Rows are points. Before rounding, the points of a table are all equally far from one centre. They may lie mostly on one side of it. Where is the centre, to within rounding?

Points (9 x 2)
[[62 38]
 [-4 21]
 [-6 41]
 [23  1]
 [-5 24]
 [45  6]
 [-6 44]
 [13 67]
 [49  9]]
Centre: [28 35]

Points (13 x 9)
[[ 15 -19   7  -6 -46  10 -25   9  21]
 [-48  -7 -25  35  18 -33  35  35  22]
 [  3 -25 -11  86  23   5 -19  10  -5]
 [-39   4 -27  19   8 -37  -6  37  60]
 [-13  23 -29  37 -51  43  27  57 -13]
 [-35  24 -22  78 -24  42 -13  44   5]
 [ -4 -34   8 -22 -29  38 -18  25  35]
 [ 22  13  13  57  48  35 -27  22  87]
 [ 50  -6 -70  26   6 -38  -3  16  18]
 [ 43  -6 -70  50 -26 -16 -10  24   7]
 [ 26 -24 -74  33 -24  13 -38  22  49]
 [-42  -6 -19  41 -44  69   7  33  23]
 [ -1  10  23  77 -11  18 -12 -27  36]]
Centre: [ 11  15 -27  22  16  31  14  16  29]
